Rows are points. Examples show where two turns around zero, p and q, send a point. Where does a point land after both, in the order given? Backwards means that the second turn is done in reverse. Each puzzle has new turns, and all numbers are rounded.
In the rows, zero is written as 128.

Turn p:
[121 101] => [125 100]
[154 157] => [150 160]
[140 151] => [137 152]
[ 96 128] => [ 96 123]
[128 103] => [132 103]
Turn q:
[103 111] => [105 108]
[120 154] => [117 153]
[160 119] => [161 123]
Where do these land?
p, then q: [ 94 126] => [ 96 118]
q, then p backwards: [164 142] => [164 141]
p, then q: [126 117] => [129 117]

Turn p:
[156 137 139] => [153 128 146]
[119 136 162] => [112 131 160]
[ 97 112 107] => [101 124  98]
[145 145 141] => [144 138 148]
[117  89  89] => [121 101  79]
[135 148 130] => [137 145 136]
Turn q:
[ 82 124 149] => [ 78 123 132]
[153 126 165] => [138 129 171]
[136 150 107] => [142 149 110]
[137 116 123] => [139 116 127]
[133 124  96] => [144 123 100]
Where do these land?
q, then p: [172 141 138] => [160 130 162]
p, then q: [126 115 145] => [116 113 138]
q, then p: [ 88 111 118] => [ 99 121  95]
q, then p: [120 139 137] => [118 140 133]
p, then q: [103 105 117] => [113 111 100]
p, then q: [159 157 114] => [162 154 140]

Turn p:
[179 115 112 127 133 132] => [179 116 121 128 140 115]
[ 73 142 108 123 125 138] => [ 78 134 105 129 138 153]
[175 150 139 118 126 118] => [165 149 132 106 123 101]
[ 82  98 125 109 103 139] => [ 90  90 116 120 111 156]
[142 123 147 143 140 124] => [141 133 152 139 125 122]
[147 123 138 124 137  93] => [135 122 146 124 130  91]
[ 93 129 130 118 145 150] => [102 129 135 122 143 161]
[ 85 122 111 140 124 125] => [ 89 120 114 149 131 139]
[177 149 143 150 119 132] => [174 158 132 134 109 114]
Turn q:
[150 129 161 117 134 131] => [138 132 162 113 117 117]
[134 104 136 109  79 131] => [138 106 111 118  81 111]
[123 138 107 114  72 109] => [114 138  81 126  90 110]
[128 106 101 142 144  95] => [138 124 111 160 157 106]
[134 156 123 168 123 120] => [129 166 125 156 125 147]
[112 121 127 124 158 162] => [127 106 140 112 153 157]
[144 129 114 121 170 154] => [148 129 139 104 168 143]
[ 98 142 155 129 144 123] => [ 93 124 155 135 132 135]
Where do these land?
p, then q: [109 152 171 106 133 104] => [ 76 124 143 115 106 112]
q, then p: [ 87 116 104 143  94 130] => [122 105  90 163 131 151]
q, then p: [184 111 123 159 137 121] => [179 157 137 134 125  97]
q, then p: [119 103 109 139 129 130] => [144 112 125 150 141 131]
q, then p: [115 113 126 133 159 147] => [140 116 156 132 143 149]
q, then p: [115 145 162  92 101 127] => [ 89 112 118 101  96 126]
q, then p: [160 127 118 120 140 112] => [138 141 135 119 141  96]
q, then p: [133 157 111 132 131 152] => [134 147 115 107 145 150]

Turn p:
[153 123 104  99  94 132 119 112 120] => [147 122 110 100  97 149 104 117 138]
[143 101 103  95 151 112 100 141  98] => [146 114 134  89 132 118  89 162 109]
[101 148 102 145  90 107 140 100 136] => [102 109  91 138  98 112 134  93 133]
[ 82 131 154 127 117 171 106 141 100] => [ 75 169 140 129 125 156 123 138 101]
[137 115 136 116 124 119 136 106 126] => [136 115 138 107 124 133 135 112 130]
[114 157 168 169 140 138 149 155 114] => [118 164 134 165 138 120 176 140 105]
[140  96 100 139 153 151 141 124 142] => [141  92 124 143 160 154 116 135 127]
[133 114 108 164 144 100 104 145 147] => [138 102 140 166 129  95 104 140 125]
[130 144 153  96 125 104 136 162 142] => [130 150 139 110 119 106 148 156 164]
[141 158 109 141 143 112 131 100 145] => [147 123 104 138 144 101 125  96 135]
[134 120 172 119 128 163 145 122 136] => [127 148 155 124 142 166 154 119 139]
Turn q:
[106 117 142 148  98 174 105 124 107] => [ 95 130 149 150 108 180 128 131 118]
[147 115 121 135 153  88  92 146 133] => [125 119 124 132 138  88  79 143 129]
[137 163 139 129 156 111 110 145 129] => [140 143 154 116 154 106 102 121 120]
[106 139  88 146 132 172 130  82 101] => [ 91 157  98 150 132 159 149  85 106]
[162 119 133 124 167  99 140 150 129] => [161 107 118 125 158  95 112 144 117]
[121 116 127 106  97 177 141 117 141] => [127 128 118 130 118 180 156 128 157]
[133 112 168 115 104 121 131 107 119] => [130  84 145 117 104 140 135 118 131]
[122 130 147  90  94 147 141  96 161] => [134 114 134 110 111 154 159 105 179]
[112 132 103 172 126 148 151 116 143] => [122 159 118 171 121 124 161 122 123]
[137 125 128 127 136 107 147 157 128] => [150 127 125 119 132 108 129 154 118]
[102 130 116 125 162  99 129 142 125] => [109 137 125 111 151  90 131 142 116]
[151 138 122 120 111  94 121 153 119] => [152 133 126 106 107 112  98 141 121]
Where do these land?
p, then q: [127 112  80 128 125  83 121 140  90] => [116 113  95 103  95 125  92 168 115]
p, then q: [154 165 139 126 137 116 146 124 136] => [165 134 111 127 131 104 133 106 131]
p, then q backwards: [124 115 124 153 130 132 132  95 126] => [138 128 143 137 139 135 129  97 108]
q, then p backwards: [145 169 165 141 109 114 140 134 156] => [174 120 169 132 125 103 111 124 142]
p, then q: [114 117 132  98 112 169 128 110 102] => [108 142 126 106 146 177 139 117 135]
p, then q: [106 121 110 127 139 182 120 135 126] => [ 95 157 135 142 162 150 122 133 119]
p, then q: [102 118 108 123 128 100 145 135 153] => [110 119 116 133 121 101 141 159 149]
p, then q: [105 119 152 125 153 156  94 119  92] => [103 127 160  97 154 148 121 112  94]
q, then p: [166 148 168 151 113 104 161 153 145] => [191 135 160 130  96 129 153 131 129]
q, then p: [136 124 101 132 113  99 105 146 162] => [130 134 126 148 102  93 105 130 159]
p, then q: [129 100 130 105 149 155 117 117 118] => [116 115 138 118 165 156 116 128 131]

Turn p:
[ 98 147 151 119 121 116 109 130 103 116 134 119] => [101 127 161 121 119 136 143 130 109 101 136 125]
[113 131 114 123 126 109 126 103 136 131 127 110] => [106 118 123 141 122 101 128 127 117 132 140 122]
[139 150 141 115 142 136 120 117 138 165 127 110] => [122 149 144 122 130 100 102 131 119 135 102 116]
[108 144 131 138 149 102 156 196 105 168 145 134] => [129 182 152 116 140 120 191 154 146 136 109 151]
[137 138 113 107 109 107 120 117 124 111 145 115] => [139 118 131 123 111 107 132 125 106 121 160 121]
[139 112 103 103  38 158 112 133 146 115  87 138] => [145  94  93 103  76 169 126 125 122 159 140  62]
[145 138 138 116 142 159 170 127 122 120 100 115] => [137 124 120 103 156 124 129  84 135 129  98 118]
[ 97 120 119 116 136 117 118 123 110 111 121 120] => [ 97 108 134 121 139 130 142 133 117 125 147 133]
[148 143 128 105 151 107 112 129 153 126 117 114] => [138 117 124 115 138  89 114 152 121 110 120 118]
[139 135 100 133 138 123 134 122 113 122 120 184] => [145 103 115 119 110 137 135 132 126 144 115 178]
[146 134 149 216 146 126 114 111 109 115 129 114] => [130 153 109 190 150 158 118 118  94  90 107 153]
[108 122 143 172 127 182 134 148 137 117 149 118] => [110 174 110 133 138 174 114 107 155 110 133 127]
[150  86 136 117 141 148 117 123 143 159 149 116] => [143 144 143 139 154 126  86 141 145 158 140 114]
[125  91 125 112 125 102 149 112 153 114 140 184] => [149  80 133 145 110 123 131 135 179 142 146 152]
Turn q:
[122 150 112 148 167 158 133 121 129 105 153  98] => [ 99 142  88 131 150 154 139 155 119 104 144 138]
[142 109 109 125 106  89 106 123 110 135 128 150] => [153 130 123 136  87 106 115  99 120 142 132 117]
[102 121 125 137 152 134 144 100 151 106 143 100] => [ 99 114  95 130 146 146 161 125 147 111 133 125]
[164 101 126 109 108 132  84 139 138 142 106 142] => [151 132 134 108 128 119  72 102 131 148 116 109]
[133 126  87 102 138 126 170 185 134 171 114  97] => [138 117 123  68 121 128 147 177 113 187 121 142]
[108 133 151 117 134 119  97 129 132 120 144 155] => [102 138 147 145 132 101 115 111 137 122 149 119]
[ 98 129 133 131 134 148 126  91 133 125 131 137] => [107 132 124 149 136 140 135 112 158 118 127 147]
[165 131 125  85  76 104 100 136 126 117 107 123] => [152 128 147  83  91 105  92 107 122 108 107 108]
[121 106 132 118 103 139 113 129 108 106 121 180] => [143 107 151 149 117 113  90 101 137 120 150 152]
[138 152 136 150 160 117 174 116 144 123 127 132] => [142 132 113 144 160 114 174 152 124 115 116 135]
[164 152  95 107 101 129 146 165 127 191 121 103] => [163 161 141  72 101 138 129 171 120 169 107 128]
[103 128 152 177 123 134 143 135 138 119 141 136] => [125 109 141 172 141 143 143 152 140 120 143 112]
[127 121 155 133 154 138 149 109 114 121 153 103] => [114 133 127 131 154 157 163 114 109 114 140 130]
[105 132 154 151 137 125 109 112 108 111 103 136] => [103 116 137 172 130 127 119 114 117 114 107 132]
Where do these land?
q, then p: [131 129 108 151 145 144 177 127 131 135 126 150] => [167 143 109 126 136 132 135 138 153 144 111 159]
p, then q: [110 138 147 132 114 111 156 115 122 147 147 125] => [135 127 146 153 127 131 158 129 143 110 110 113]
q, then p: [133 109 136 120 185 121  98 219 115 118 120  68] => [ 74 152 188  94 176 140 161 154  92 173 160 133]
q, then p: [120 137  80 132 116 146 100 120 124 173 120 143] => [126 149 111 119  73 130 113 158 121 142 101 114]
q, then p: [120 129 131 128  99 104 120 132 150 116 111 142] => [136 113 122 154 132 122 133 143 129 116 137  94]
q, then p: [120 148 147  99 143 128 116 132 151 111 127 159] => [116 109 142 141 128 102 137 154 138  94 133 143]
p, then q: [141 109 130 148 128 144 103 120 157 140 129 160] => [133 132 124 132 128 134  77 147 141 143 126 108]
q, then p: [121 104  93 107 126 108 148 110 115 137 119 146] => [152 108 127 147  97 116 126 124 136 167 126 133]
p, then q: [133 125 142 131 151 109 110 123 125 118 138 156] => [140 111 140 145 146 112 105 125 121 127 146 120]
p, then q backwards: [117 138 150 129 139 125 107 124 116 111 105  34] => [150 141 191 134 174 110  94 140 137  90 147 100]
p, then q: [146 155 139 139 114 122 116 122 116 109 129 152] => [155 114 139 132 121 135 103 115 120 102 129 140]
p, then q: [167 130 132 122 113 144 160 117 129 141 142  48] => [108 182  91 127 113 138 168 114  93 104  95 112]
q, then p: [124 115 143 122 107 150 145 117 112 130 123 163] => [151 118 140 150 121 144  98 127 146 116 113 140]
q, then p backwards: [110 125 113 131 110 136 136 114 129 107 158 147] => [115 119 126 134 118 118 134 128 145  97 159 142]
